Each row of a before or after table is a point. One or more steps were done to the points. Then noise was added and the rows were shuffled. The steps act on columns, c1 being the first. Write out the steps. A step turns or swaps two columns, mirrors them in a line or flattens them onto one, adds a multiple of one to another, or multiplies or shifts one. Angles are multiples of 10 degrees, from the lower column toward the higher: turns from -170 to 170, lines from 10 to 170 but not 90. Use the fewest steps. Two steps may share a column if one is a turn and the other turns, adds or multiplies; they go together, in the order done. Otherwise the lowest column goes first.
(in the rows, 128 means zero)

Before (14 x 2)
[[118 101]
 [118 143]
 [151 141]
 [162 107]
 [133 156]
 [161 159]
 [133 105]
 [162 110]
 [125 108]
 [146 106]
 [146 105]
 [238 108]
 [151 139]
 [184 101]]
After (14 x 2)
[[155 117]
 [143 111]
 [142 153]
 [111 137]
 [132 101]
 [168 127]
 [190 130]
 [136 109]
 [141 172]
 [142 149]
 [119 156]
 [157 117]
 [168 131]
 [233 165]]
Steps: turn c1 and c2 by 30 degrees

Before (10 x 6)
[[117  94 147 170  99 165]
 [107 152 150 127 127 122]
 [ 98 157 114 123 111 115]
 [ 95 118 137 119 148 103]
 [150 143 127 141 132 141]
 [159 160 101 110 164 157]
 [159  99 137 113 106 142]
 [160 119 149 165 162  92]
 [166 152 129 164 138 142]
 [162 153 158  96 139  95]]
After (10 x 6)
[[105  57 150 154 128 119]
 [159 140 149  81 163  93]
 [151  82 128 130 133 139]
 [165  48 129 116 138 142]
 [ 97 158 136 124 147 105]
 [ 97  48 115 160 111 117]
 [115 207 145  53  99 164]
 [159  43 103 178 163 157]
 [161  69 159 182 139  96]
 [159 221 137 109 105 143]]
Steps: multiply c2 by 3; turn c2 and c4 by 160 degrees

Before (13 x 12)
[[164 140  88 156 137 167 115 145  94  94  97  88]
 [182  94 157  92 137  89 170 112 146 138 123 154]
 [194 142 115 101 110 112 100  88 158 159 147 128]
 [113 117 109 185 139 126 139 110  83 118 114 140]
 [120 118  67 163 122 150 168 130 127 127 102 123]
 [192 132 169  84  70 155 113 107 147 171 151 106]
 [160  80  88 155 125 136 135 146 104 112 139 162]
 [184 103  92 147 115  84 178 135  69 151 109 172]
 [168 131 145 112 131 115 150 139 139 157 107 203]
 [103 114  81 104 119 167  98 124  99 103  81 109]
 [ 93 158 145 126  49  79 130 125 196  81 105 144]
 [156 155 156  63 107  98 135 138 155 156 172 135]
 [116 107  94 154 122 143  86 156 124 134  86  79]]
After (13 x 12)
[[161  47  90 128 125 140 137 146 106 114 153  99]
 [183  91 160  74 135  82 170 112 145 135 153 122]
 [113  94 105 177 137 123 136 110  82 114 145 135]
 [ 93 175 145 142  50 137 128 127 195  82 155 139]
 [162 135  88 160 138 163 111 144  93  98 109 171]
 [195 158 117 111 107 125  99  89 157 161 117 112]
 [186  81  88 133 117  93 177 133  68 150 178 126]
 [155 190 156  80 108 113 134 141 156 156 111  89]
 [192 149 171  91  71 196 114 106 147 173  96 119]
 [115  88  93 140 125 144  87 158 128 131 107 188]
 [104 116  83  98 119 175  98 127 100 103 134 179]
 [120  99  68 155 123 153 167 130 127 127 137 150]
 [167 139 147 112 131 112 149 139 141 158 204 105]]
Steps: multiply c2 by 1.6; turn c2 and c4 by 20 degrees; add -0.7 times c5 to c6; turn c11 and c12 by -120 degrees

Before (11 x 24)
[[ 84 140 169 107 132  60 152 179 143 101 186 137 177  63  70  95  72 141
  106 147 173 109 173 123]
 [139  93 182  80 138  91 165 118 149 113 118 138 140  82  77 112  95 110
  125 157  95 113 108 183]
 [ 96 114 177 164 137 102 151 134 158 144 137 133 108 114 163 170 150 161
  124 146 143 126 125 155]
 [112 157 112  75 128 110  83 140 136 143 177 118 179 107 134  94  86  90
  124  99 171 120 138 170]
 [110 130 139  82 166  64 140 127 105  79 129 104 116 145 148 151  86 130
  116 124  99 155 103 209]
 [102 119 133 104 117 153  87 159 142 151 177 117 167 133 152 116 151 139
  124 168 138 120 136 121]
 [168  83 151 120 107 118 124 168 143 159 161 125 145 148  77 107 127 158
  108 168 156 147 125 135]
 [110 173 117 114 194 155 161 111 125  96 115 115 121  67  95 121  82 132
  147 162 171 147 121 202]
 [105 127 118 169 182  91 132 175 151 100 153  77 147  94  98 107  75 170
  132  94 144 135 190 128]
 [123 100 147  98 152 148 102 116  94  76 192 152 111 122 161 138 150  93
   93 151 155 136 163 129]
 [146 164 194 152 145  89  98 115 110 168 127 129 149 121 123 117 155 146
  109  92  77 158 148 168]]
After (11 x 24)
[[113 158 114  73 134 111  84 129 154 144 176 131 178 107 133  95  86  90
  125  97 170 121  88 170]
 [147 163 191 150 140  90  99 147  72 168 127 114 150 122 124 118 156 145
  110  91  78 157  97 167]
 [167  86 150 120 109 115 126 188 173 161 161 143 144 150  79 109 126 157
  112 169 156 147  72 134]
 [ 99 118 133 102 130 152  87 149 172 149 175 144 169 132 155 113 151 140
  124 165 138 119  87 121]
 [ 96 115 175 163 133 104 151 132 217 144 137 116 106 112 162 169 152 160
  124 148 139 125  77 154]
 [ 86 140 169 108 127  58 153 159 172 100 187 118 176  62  73  94  74 141
  106 151 172 110 122 120]
 [110 130 136  82 173  64 141 152  59  83 130 124 113 146 148 151  88 129
  115 124 101 157  54 207]
 [106 125 120 169 205  93 134 181 197  97 154 133 146  93  97 108  75 169
  132  93 143 132 139 127]
 [138  92 183  80 129  93 163 105 191 111 118 112 138  81  77 113  93 109
  123 158  92 113  57 180]
 [110 170 118 115 188 158 158 128 120  95 115  92 120  66  94 122  79 133
  145 162 171 146  71 201]
 [124 105 147 100 134 147 103 124  26  76 190  91 111 120 163 136 149  92
   95 152 154 136 114 130]]
Steps: mirror c5 and c12 in the line at 160 degrees; add 1 times c22 to c8; multiply c9 by 3; shift c23 by -50

Before (12 x 64)
[[129  94  76  59 141 149 107 105 134 127  70 128 122 208 159 109 159 152
  139 111 125 146 162 128 183 142 126 142 141 110 183 151 124 145 117 124
   84 168 150  92 101 156 119 171 100 133 121 136 149 128 133  94 140 131
  142 150 131 140 135 119  73 111 147 155]
 [ 86 156  97 113 145 161  66 140 143 151 109  94 147 144 147  67 108  81
  144 164 118 160 104 104  65 110  88 165 148 188  69 179 123 162 139  97
  138  82 130 152  94 127 115 140 147 114  99 120 144 132 118 154 131 121
   97 116  85 112  66 121 167 119  73 133]
 [144 175 159  84 157 134 121 116 126 132 119 143 127 177 122  69 144 155
  125 135 130 148 134 109 155  99 121  95 129 101 103 112 132 160  65 144
  103 146 139  66 160 151  65 109 115 129  77 126 115 123 140  83 155 116
  162  98 144 130 164 138  94 114  75  87]
 [177 214 138 121  56 129  58 116 108 176  72 125 124 115 152 139 131 108
   89 112 164 134 131 120 133 139 128  94  68 146 151 119 143 143 109 133
  122 110 146 132 178 160 149 177 138 162 141  90 160 122  89 136 115 122
  159 158 116 166 117 162 101 135  81 162]
 [180 118 157 152 126 123 145 141 209  81 144 155 124 225 116 108 145  71
   80 110 107 135 186 124 104 140 214 145 110  89 136 151 135 112 126 118
  129  77 145 143 122 120 136 117 110  92  90 149 115 155 141 147 178 144
  118 152 115  98 112 160 178 121 112 185]
 [153 105 120 114 118 109 140  92  67 130  88 146 143 163 108 142 176 150
  159  99 125 128 112 139  65 130 114 110  73 116  80 119 137 123 152 137
  121  82  61 117 148  89  92 132   8 143  85 119  94  97  95  82 154 154
   90  98 105  72 119 152 199 111  84 189]
 [117 154  91 149 204  55  98 168 136 161 103 175 115 167 117  99 143  88
  107 125 160 135 138 127 117 114  76 100 141 141 134 164 196 160 135 125
   68 117 146 128 123  91  90 145  98 131 141 161 116 167 115 105 135 123
  119 139 172 126 158 164 138 120 139 161]
 [ 96 134 112 163 152 157 130 123 134 141  79 133 121 118 116 105 132 117
  108  83  65 121 163 179 163  84 100 133 160 126 125 185 161 146 112 117
  159 160  38 162 169 103 136 139  87  94 102 133 103 103  56 121 122 140
  159 100  99  92 136 116 161 117 137 128]
 [137 109 114 123 176 108 147 130 153 128 138 162 116  96 159 105 140 124
  152  84 151 168 132 132 173 120 136  94 102 162 139 162 115 170 139  57
  176 127  87  79 151 126 152 104 141 119 103 101 134 148 122 110 151 161
  128  60 108 131 100 173 168 162 161 146]
 [ 73 152 116 143 126 170  91 123  68 186 123 145 133 157 116 192 152 161
  133 133 225 101 167 113 117 130 147 141  93 139 177 169 104 139 121 105
   69 105 143 159 144 158 109 150 122  63 122  78  84  49  85 170 185 143
  107 193 106  95 115  85 176 167 116  92]
 [109 182 145 105 122 180 165 151 149  87  80 169  88 187 184  77 117  64
  142 114 152 142 138 166 129 101 147 117 117  81 221 169 159 129 123 146
  108 132  83 116 136 141 128 111 136  76 162  92 113 154  50 197  91 173
  119 181 108  66 136 129 186  96 122 155]
 [140 191 133 118 153 122 139 102 169  85  96 138 103 157  81 133 211 115
  107 182 132 150  99 117 131  94  72 135  74 157 138 158 141  94  86  96
  127 124 132 125  92 176 128 158 130 131  87  88 123 132 173 165 144 157
  153 167 151 148 108 135 132 118 109  94]]
After (12 x 64)
[[ 96 133 113 164 151 157 131 131 151 140  80 124 121 117 117 103 133 114
  110  81 184 156 162 179 163 165  99 131 159 125 126 183 162 144 111 115
  160 160  38 163 168 105 135 138  76  92 100 133 103 103  58 153 121 140
  159 101 143  92 136 117 162 119 137 129]
 [144 158 159  82 158 136 121  80 151 133 119  89 127 177 123  68 144 155
  125 135 130 105 133 108 154 148 122  95 131 103 102 111 133 161  66 143
  104 147 140  66 161 153  66 107 109 130  55 125 116 125 139 133 156 115
  161  99 134 129 164 138  93 115  74  87]
 [140 159 133 120 154 122 139 153 117  85  94  71 101 157  81 133 212 116
  108 182 138  96  98 118 131 181  73 136  74 156 139 160 141  93  85  98
  127 124 133 126  91 175 128 157 114 130  65  87 123 134 173  92 144 158
  152 167 130 151 107 135 131 120 109  93]
 [128 116  74  59 141 148 107  89 114 126  72 160 120 208 161 110 157 152
  138 112 142 114 162 130 185 119 125 142 143 110 183 153 124 146 119 125
   83 168 150  92 101 156 118 171 100 133 131 135 148 128 133 121 142 133
  142 152 141 139 135 117  73 112 147 157]
 [ 83 106  96 116 144 161  67 158 129 150 109  90 146 145 147  68 108  83
  145 166 131 140 105 104  65 152  87 167 148 189  71 178 123 161 140  96
  139  84 130 151  94 127 115 138 140 114 116 121 143 133 117 135 132 120
   97 115 182 112  65 121 166 119  73 132]
 [109 186 143 104 123 180 166 195 131  87  80  90  89 185 185  74 118  64
  142 113  96 134 137 165 129 162 148 118 116  80 222 167 160 129 122 146
  108 134  82 116 134 142 129 111 124  75 124  93 114 153  48 114  92 174
  118 181 152  67 136 129 188  96 121 153]
 [117 180  92 148 205  55  97 113 131 161 102 121 117 167 118  99 142  89
  108 126  82  91 137 128 115 144  74 101 141 141 134 162 196 162 134 125
   68 116 147 129 124  91  88 144  93 132 103 161 116 168 115 154 134 121
  119 138 106 128 157 163 139 117 139 162]
 [180 151 158 152 126 121 144 153  56  82 143 147 125 223 114 109 144  73
   82 109 142 133 186 124 105 172 217 145 110  88 137 151 134 110 126 118
  127  76 142 143 121 120 137 118  96  92  76 150 114 155 144 143 177 144
  118 155 140  98 114 160 177 122 111 186]
 [ 74 154 115 142 126 169  91 147 172 186 122 112 133 156 116 192 152 161
  132 134  47 162 168 111 116  89 145 141  95 139 176 168 105 140 122 105
   69 104 142 159 144 158 110 150 134  65 106  78  84  49  85  64 183 142
  106 194 121  97 114  86 175 166 116  93]
 [152 136 122 113 120 109 138  75 173 131  88 155 144 162 108 141 175 151
  159 100 148 147 112 140  64  88 115 110  73 116  79 118 137 123 151 135
  121  81  62 116 148  90  92 130  20 142  76 119  92  96  95 117 153 154
   91  97 144  70 119 153 199 111  85 192]
 [136 153 116 123 174 108 148 108 114 127 138 157 115  96 159 105 141 123
  151  84 107 118 133 132 175 151 138  96 101 161 139 163 114 171 141  57
  177 127  88  81 151 127 151 103 135 122  84 102 133 147 122 125 152 163
  127  59 169 129  99 173 167 161 161 146]
 [175 154 137 124  55 130  57 125 135 175  74  48 124 113 152 140 130 109
   87 114 104 131 131 119 133 105 130  92  67 146 152 119 144 144 110 134
  122 111 144 132 180 160 149 177 145 163 123  90 160 123  90  98 113 120
  160 158 141 165 118 160 101 133  81 161]]
Steps: turn c2 and c12 by -70 degrees; add -0.7 times c2 to c47; turn c8 and c21 by -150 degrees; turn c8 and c52 by -110 degrees; turn c9 and c26 by 140 degrees; add -0.3 times c26 to c45; turn c22 and c57 by 130 degrees

Before (13 x 64)
[[167 146 108 128 131 138 128 142 178  69 176 139 158 158 112 158 156 162
  133 173 137 120 113  84 166 119  91  85 107 134  95 140  76 139 127 141
  160 136  99 117 122 125 141  74  95 170 146 156 106  89 174 130 118 120
  166 105 161 139 175 127 138 146 104 145]
 [141  62 137  94  99 120  69 127 133 190 182 169 122 186 164  98 130  83
  123 138 159 132  86 140 102 118  76 119 136 177 189 135 162  88  92  58
  160  85 154 138 148 135 133 167 159  93 104 125 171  41  97 113 173 128
  123 134 112 148 109 140  69  72 121 142]
 [154 168 129 121 122 125 117 133 143 106 110  86 161 120 111 196 180 135
  150 188 128 100 136 111 132 161  99  95 121 144  80 130 127 147 161 113
  144 150 194 121 130 115 147 112  84 194 144 133 112  73 122 125 134 126
  147 141 194 114 140 148 140 159 111 170]
 [180 184 134 131 100 138 117 114 163 101 153  99 169 108 120 169 161 149
  156 159 136 128 129 152 127 118  86 112 129 136 124 139 110 132 161 133
  100 180 111  94 122  98 155 145  45 171 137 166 136 103 158 129  93 134
  144 121 172 124 142 121 116 144 111 134]
 [162  67 131  92  93 111  98 125 119 156 135 141 132 186 163 103 147  70
  105 125 179 188 129 188  93 111  90 108 154 175 164 132 154  59  47  93
  163  88 160 159 137 187 198 194 204 113 111 109 149  66  73  98 155  98
   89 116 105 114 156 108  70 121 128 121]
 [170 175 115 103 128 144 118 123 160 122 119  79 157 116 105 142 127 131
  143 156 158  99 152 136 129 145  73  69  97 143 118 143  72 119 102 130
  152 141 105 135 145 101 117 126  74 179 137 106  96  89 117 119 122 144
  157 156 206 128 171 135 148 120 127 147]
 [ 80 186 155 142 164 103 113  97 158 143 142 114 120 109  74 124 105  54
   77 169 140 171 169 121  91 134 134 184  76 104 184 163 178 126 154 156
  111 165 117 130  98 108 100 127 213 101 138 132 124 156 136 164 208 174
  119  99  67 103 146 163 128 140  96 152]
 [ 69 151 141 131 165 125 126  88 135 135 109 123 135  91 106  94 102 153
  115 166 134 127 169 161 126 164 124 162  70  58 196 167 176 107 118 146
  142 142 136 144 110 130 135 114 211 115  87 143 110 143 107 157 172 177
  124  84  91 138 111 128 113 143  98 148]
 [ 73 194 129 165 177 131 107  87  98 120  95 150 134 149  80 124 135 134
   81 152 127 162 162 107 102 125 125 171 121  88 213 179 168 110 102 108
  115 124 118 108 119  95  86 132 203 102 130 141 115 153  93 144 178 145
  127 108  70 155 169 140  98 134  95 145]
 [174 146  82 125 155 130  88 161 173 111 104 101 150 125 158 122 155 172
  145 159 148 105 144  97 112 136 104 118 113 113 109 127 122 116 165 128
   78 184 108 137 136  91 165 109  91 197 166 116 131 107 157 133 138 138
  152 145 172 113 177 142 151 158 115 129]
 [166  83  86 100 121 120 106 128  97 163 119 153 108 158 190  88 124  72
  111 121 129 143 146 158  92 121  87 112 185 231 167 115 117 126  55  82
  144 129 129 151 138 177 179 157 185 105  68 132 159  46  96 123 191 135
   87 116  99 120  97 108  84 100 135 110]
 [ 79 168 148 127 152 121 116 118 112 134 132 137 155 109 103 137  77 126
   98 160 138 168 201  94  94  92 139 149 143  62 150 160 162  91 138 162
  116  97 110 134 112  94  86 152 212 121 139 157 140 139 129 148 201 176
  128  83  63 175 129 139 134 132  69 126]
 [155 186  89 140 122 108 106 135 191  82 129  92 138 103 134 180 140 160
  123 162 180 113 133 106 109 132 104 116 123 126 110 146 108 105 149 127
  111 194 128 116 159 136 137 104  93 163 142 169 109  99 111  91 126 145
  160 143 169 125 151  99 182 125  90 178]]
After (13 x 64)
[[ 72 194 123 164  99 131 106  88  98 121  95 150 134 150 102 124 135 134
   79 151 127 181 163 109  80 125 125 171 121  89 214 179 166 110 102 106
  115 126 118 108 128  95  85 133 203 102  89 140 114 154  91 145 178 146
  128 108  71 157 168 143  99 133  94 145]
 [179 183 141 133 152 139 117 114 164 101 152 102 169 109 127 169 163 150
  156 158 136 119 130 153 120 119  86 110 130 135 124 138 109 132 159 133
   98 180 111  93 118 100 155 147  44 169 145 167 135 105 158 129  92 134
  144 121 174 124 143 127 115 146 112 133]
 [154 185  95 140 142 109 108 136 191  83 129  92 138 103 110 180 140 158
  123 161 180  69 133 107 134 131 103 116 124 127 111 145 108 107 157 127
  111 194 127 117 133 137 137 105  93 162 125 170 109  99 112  91 126 144
  161 144 169 123 150  86 182 126  91 178]
 [155 167 137 122 144 126 118 133 142 106 109  87 160 119 133 196 179 136
  152 187 128 130 136 110 112 162 100  94 121 142  80 131 126 146 160 115
  145 151 195 120 143 116 149 112  84 193 121 132 115  74 124 126 135 126
  148 140 194 113 139 142 140 158 111 172]
 [ 69 151 139 131  75 125 127  87 134 136 109 123 135  93 127  94 104 153
  115 166 133 125 168 160 106 164 124 162  69  58 197 168 176 107 116 146
  141 141 137 142 113 130 135 114 210 115 126 144 111 141 106 157 173 176
  123  84  91 138 110 140 112 142  99 147]
 [141  61 131  93 130 121  70 128 133 190 184 170 121 186 102  98 130  83
  121 139 159 151  86 140 164 117  76 119 136 177 188 133 163  89  90  58
  159  84 154 138 153 136 134 168 158  93 166 125 172  41  98 113 174 128
  124 135 112 149 109 124  69  73 121 141]
 [166  83  75 101  87 118 105 128  97 163 119 153 108 158  90  88 125  71
  113 121 131 113 148 158 190 121  86 112 185 231 167 115 116 125  64  82
  144 128 130 151 124 177 179 157 185 105 174 133 159  46  96 124 191 135
   87 116  96 120  96 107  84 100 134 109]
 [162  67 118  93 137 112  98 125 118 154 136 141 131 185  93 102 147  70
  104 123 181 159 129 188 163 110  90 109 155 175 164 131 154  59  48  92
  164  89 161 158 124 187 196 193 205 114 167 109 148  66  74  97 156  98
   89 115 105 114 157 107  69 122 128 119]
 [ 78 168 150 127 119 121 115 118 113 134 133 137 154 109  94 138  78 125
   98 159 138 185 201  92 104  93 139 150 142  61 151 159 161  92 134 163
  116  98 111 135 124  94  87 152 212 121 101 158 141 137 128 148 200 174
  129  81  63 174 130 146 134 132  71 126]
 [173 145  88 127 140 131  89 161 172 111 103 102 151 125 111 120 154 171
  145 159 150 126 145  98 160 137 103 118 114 114 109 125 123 116 171 127
   77 184 108 137 143  91 164 109  90 198  84 114 132 106 157 132 137 138
  153 144 173 113 178 132 150 157 114 129]
 [170 175 111 101 136 145 120 122 160 123 120  79 157 116 129 144 127 130
  144 156 158 111 151 138 103 146  74  69  97 144 116 144  72 120 105 130
  154 141 105 132 146 102 117 127  72 180 121 105  95  91 117 119 123 143
  157 156 208 126 171 122 147 120 126 149]
 [ 81 186 160 143 111 101 114  97 160 144 142 114 120 109  91 124 106  54
   77 169 140 224 169 121  74 134 132 184  75 104 183 163 176 127 148 156
  111 165 117 130 129 108 100 128 213 100  94 131 123 157 137 164 209 175
  119 100  68 104 145 173 127 141  96 151]
 [166 146 108 127 141 138 129 141 177  71 176 139 158 158 166 156 155 162
  133 175 137 118 113  84 112 120  90  85 107 134  95 140  76 140 131 140
  160 136  98 118 123 126 141  73  95 168 114 156 106  90 173 132 116 121
  166 104 162 139 177 132 138 147 103 144]]
Steps: turn c3 and c35 by -10 degrees; turn c5 and c47 by -130 degrees; swap c15 and c25; add 1.5 times c60 to c22; turn c41 and c60 by -40 degrees
